Each row of a before or after table is a point. One or more steps were done to the points. Then noise was added and the rows were shuffled. The steps act on columns, c1 being the first. Write out the steps. A step turns or swaps two columns, mirrors them in a line or flattens them onto one, adds a multiple of one to another, or multiplies or shifts one. Angles are multiples of 10 degrees, from the lower column toward the higher: turns from -170 to 170, lines from 10 to 170 but not 90. Use the fewest steps. Two steps may share a column if one is a turn and the other turns, adds or multiplies; they go together, in the order done. Otherwise the lowest column goes first.
(in the rows, 128 means zero)

Before (11 x 2):
[[106 106]
 [120 110]
 [144 114]
 [129 101]
 [ 78 104]
 [134 148]
 [123 103]
 [ 68 104]
 [134 115]
 [133 114]
 [142 136]]
After (11 x 2):
[[201 144]
 [195 168]
 [128  81]
 [180  92]
 [189  74]
 [138  79]
 [166  84]
 [203 101]
 [183  78]
 [194 102]
 [192  99]]
Steps: shift c1 by 60; multiply c2 by 2

Before (9 x 6):
[[146 148 175  88 137 177]
 [182 137 113 133 112 174]
 [102 142 150  58 167 136]
 [129 109 107 142  80 148]
 [121 114 122  60 152 109]
 [139 141 122 128  83 133]
 [111  85 129 128  93 137]
 [141 160 156 126 162 169]
 [170 115 126 145  95 120]]
After (9 x 6):
[[143 202 159 127 163 173]
 [111 125 131 130  93 135]
 [ 99 186 147 196 166 138]
 [146 186 172 167 137 173]
 [139 183 123 128  79 132]
 [183 177 113 121 116 172]
 [128 148 107 113  79 149]
 [173 155 127 111  93 121]
 [120 153 119 197 155 109]]
Steps: shift c2 by 40; multiply c4 by -1

Before (14 x 9):
[[ 76 101  92 115 150  86 153 121  82]
 [122  97  83 127 135 111 109 153 124]
 [ 57 144 157  46 134 116 118 175 107]
 [ 99 112 150  93 144 146 144 163 161]
 [ 47 107 137 119 163 136 108 109 119]
 [118 137 117  83 140 123 126  91 127]
 [110 100 117 128 136 143 170 120 148]
 [130 149 120 117 141  88 121 118 118]
 [170 132 134 133 142 131 166 120  56]
 [146 102 140 158 175  76 164 117  91]
 [139  86 136 109  93 127 118 112 165]
 [185 132 137  75 171 138 120  67 129]
 [123 102  65  83 107 108  99 108  93]
 [126 130 151 104 115 137 111 114 124]]
After (14 x 9):
[[ 92 138 118  84 140 124 127 118 127]
 [121  99 117 127 136 143 170 110 149]
 [121 131 133 133 143 132 165 170  56]
 [107 102  65  84 107 106 101 124  92]
 [113  87 136 109  92 127 118 140 164]
 [120 101  91 116 149  85 153  76  82]
 [117 148 120 116 139  88 121 129 119]
 [ 66 132 138  76 172 138 118 185 129]
 [109 107 137 119 163 137 109  48 119]
 [117 103 140 157 174  76 165 146  92]
 [152  97  83 126 135 111 109 122 122]
 [175 144 157  45 134 115 118  57 108]
 [162 111 151  92 143 147 145  99 159]
 [114 129 150 104 115 138 110 127 124]]
Steps: swap c1 and c8

Before, 11 rows:
[[ 83  88 179  84 115 123 104 146 162 159 141 149 112 105]
 [110  63 144 111 107 134 142 104 168 165 137 158 141  92]
 [136 128  90 103 124 161 118  87 151 116 114  60 141 119]
 [108  94 194 137 135 127 131 124 184 126 143 131 151  92]
 [113 119 169 126 117 109 163 128 133 155 175 159  83 132]
 [120 125 157 110  98 125 159 148 131 138 135 149 142 164]
 [118  91  64 140 126 118 109 120 176  94 106  77 151  96]
 [142  80 170 133 101 155 155 165 133 113 156 141 110 102]
 [130 139  82 131 100 162 125 110 198 112  92  94 118 126]
 [109 101 100 149  92 150 103  85 159 108  94  68 125 150]
 [150 125 160 148  96 141 119 154 129 152 186 166 125 136]]
After, 11 rows:
[[117  98  65 129 137 160 135 106  90  95 123 184  95 155]
 [ 84 137 175 128 108 149  80 143 101 160 145 116  86 222]
 [130 140  79 127 108 132 136  92  51 112 107 161 136 112]
 [121 115 152 128  93 131 152 134 127 139 147  98 129 114]
 [149 130 152 127  89 120 103 186 120 151 155  93 125 102]
 [107 100 196 127 124 157 133 142  81 125 125 138  97 194]
 [136 115  88 128 130 111 128 114  92 116  87 195 129 103]
 [141 136 166 129  92 109 166 157 110 113 165 123  80 138]
 [109 105 141 127 105 143 117 135  91 164 104 114  64 201]
 [114 170 166 127 110 146 144 175 132 156 127  98 112 157]
 [109 128  98 130  94 125 117  93  90 108  87 177 103 116]]
Steps: turn c12 and c14 by 160 degrees; add -1.5 times c1 to c14; turn c2 and c13 by 80 degrees; turn c3 and c5 by -10 degrees; multiply c4 by 0; turn c6 and c9 by -150 degrees; add -0.7 times c10 to c7; swap c8 and c11

Before:
[[131 108 174  77  93 115 150 107 154 146 160 176  65 153 152 155 135 138
  157 179 140 129 125 129]
 [117 122 143 109 112 130 135 139 140 151 191 163  88 143 137 139 178 116
  181 163 157 137  96 166]
 [152 117 139 162  90  93 164 136 107 147 131 136 127 130 141 126 129  91
   96 106 113  91 104  98]
 [140 133 113  97 114 146 145 106 149 157 141 171  84 145  90 151 149 159
  153 188 113 152 107 134]
 [112 122 197 101 148 151 121 113 146 148 186 160  95 167 110 180 145 158
  165 164 131 144  99 138]
 [173  90 116 132 117 113 118 167  96 151  91 134 133  98 147 110 111 125
  111 113  95  65 130 121]
 [152  75 135 172  94 136 141 126  84 202  96 140 156  93 170 119 128 121
  100 104 107 110 144 121]
 [138 135 175 140 111 120 165 150 165 144 158 145  87 127 138 130 157 154
  170 162 133 133 138 113]
 [114  93 125 156 109 104 128 151  77 137  92 118 123 129 174 117 128 138
   86 144  82 117 118 114]
 [134  79 122 133  58 119 128 132  80 149 105 123 140 106 105 115 140 162
  120 129 128  83 116 118]
 [107 132 136 119 100 110  98 192 126 174 120 161 130 188 122 118 150 101
  138  72 171 122 191  96]]
After (11 x 24):
[[184 153 199 101 146 149 102 108 149 119 113 160  96 158 108 181 146 159
  165 165 109 150  98 137]
 [194 135 144 109 111 128 123 140 140 140 115 160  90 140 135 141 177 114
  179 161  93 183  97 166]
 [102  81 121 137  57 119 133 130  81 116 135 123 141 154 106 114 139 162
  120 128 109  82 115 113]
 [ 95 106 123 155 110 103 148 151  76  84 114 120 124 157 173 116 128 138
   87 144 146  46 120 115]
 [ 90  78 114 134 120 113 119 167  95  91 174 134 134 138 146 111 113 124
  111 110 126  14 130 124]
 [159 131 175 140 110 119 174 147 166 122 139 145  87 122 136 132 159 156
  168 166 113 142 139 114]
 [ 99  68 135 174  93 134 173 127  84  72 156 141 158 148 173 118 127 120
  100 104  75  80 145 120]
 [161 131 174  78  94 114 115 108 156 131 133 174  67 156 149 158 135 138
  156 179 107 146 125 128]
 [133 122 140 160  90  92 191 137 107 105 153 136 123 136 140 129 129  92
   97 105 120  67 107  98]
 [141 144 112  98 115 145 124 106 149  98 138 173  82 136  90 148 149 157
  152 189 111 128 106 134]
 [123 175 136 118 100 109  92 193 129 143 106 158 127 163 124 119 151 102
  138  72  67 186 191  96]]
Steps: swap c1 and c11; turn c2 and c14 by -50 degrees; add 0.7 times c4 to c7; add 1.5 times c21 to c22; turn c10 and c21 by -120 degrees

Before:
[[136 107 124 128 133 129 180 153  93 125 149 112 138 108  86 111  76  77
  122  92 139  82 156  69 124 102 143 117 101 136 132 117 120 165 159 128
  133 130 122 188 132 119 147 148  90 168 131 140]
 [143 130 125 120 136 151 157 117 101 122 166 132 136 108 136 147  77  82
  115  85 154 112 172 108 131 134 118 114 117 127 157 125 116 153 186 106
  132 121 115 175  90 145 146 127  96 138 145 156]
 [106 131 119 166 125  82 165 133 134 132 112  61 122  96 136 109 166 115
  118 171  88  68  68 124  73  93 153 120 142 108  61 109 132  95 120  77
  129 127  97 102 132 141 138 114 104 175 108  89]
 [139 103 106 118 167 125 149 135 108 146 143 146 136 124 142 111  78  81
  165  77 122 121 172 107 152 100 121 133  86 149 134 106  83 126 152 127
  131 102 146 147  98 136 136 148  53 154 127 150]
 [ 91 146 135 117 151 115  56 166 137 143 133 193 133 166 142 125 133 119
  118 189 144 158 135 125 111 125 182 154 176 127 123 148 137 153  85 135
  107 165  94 100  75  96 145  97 170 137 113 117]
 [155 103 133  98 158 125 144 122 108 151 186 130 147 106 125 126  73  74
  157  58 160 104 183 105 126 101 137 103  93 116 140 102 137 159 169 153
  129  97 134 146 139 160 157 155  74 109 108 184]
 [108 120 128 140 113  96 164 107 114 161 111  63 125 110 130 118 131 127
   90 137 108  97  65  96  85 127 142 105 125 126  61 106 116  79 109  88
  128 140 142 129 163 120 119  99 123 183 110  55]
 [ 76 133 151 112 143 124  50 160 113  98 152 154 156 182 119  94 151 116
  134 162 128 187 141 132 116 135 192 162 190 140 127 155 188 117 111 104
  153 151  95  81  65  98 126 118 139 105 129 112]]
After (8 x 48):
[[107 119 131 140 116  93 170 105 118 161 113  65 128 101 129 131 127 126
   91 140 104  97  65  99  88 125 142 108 127 127  60 109 176  81 112  86
  130 139 144 129 165 122 123 101 125 187 117  56]
 [ 91 144 135 120 151 115  57 167 137 145 130 196 133 155 140 106 132 119
  122 186 142 160 135 125 111 123 180 152 172 124 120 146 196 159  84 133
  109 172  96  99  76  98 138  97 171 141 103 117]
 [135 105 128 125 133 131 172 150  97 128 147 116 141 111  83 122  80  74
  126  93 140  81 157  69 126 100 142 114  96 135 133 117 178 165 160 126
  132 127 124 190 135 118  95 149  91 166 137 138]
 [ 78 136 153 110 147 124  54 155 111  97 150 156 158 177 117  70 150 115
  138 161 126 183 135 135 116 132 187 163 189 141 126 154 250 116 110 103
  151 151  96  80  64  97 156 118 140 103 110 112]
 [143 133 122 118 137 150 147 116 100 124 169 135 134 113 132 150  85  81
  114  86 156 113 169 105 128 133 121 119 116 126 154 126 175 154 186 106
  130 123 114 180  87 148 102 128  98 142 147 157]
 [108 130 122 167 125  79 159 132 130 132 113  64 124  99 134 128 167 114
  121 169  88  64  66 122  71  90 155 121 145 104  59 109 191  96 119  78
  130 127  93 105 129 141 103 113 102 167 119  92]
 [152 102 131 102 156 125 138 123 108 151 187 130 143 104 130 137  76  78
  154  58 156 102 181 101 125 101 137  99  91 113 142 104 197 154 171 151
  127  99 133 144 139 158  95 154  70 107 116 182]
 [139 102 106 116 164 129 141 136 105 147 146 146 132 125 144 114  76  77
  167  77 120 120 175 107 152  95 120 132  89 148 131 108 146 126 152 129
  130 107 149 149  97 137 113 148  51 155 130 150]]
Steps: mirror c7 and c43 in the line at 170 degrees; turn c14 and c47 by -20 degrees; add -0.5 times c14 to c16; shift c33 by 60
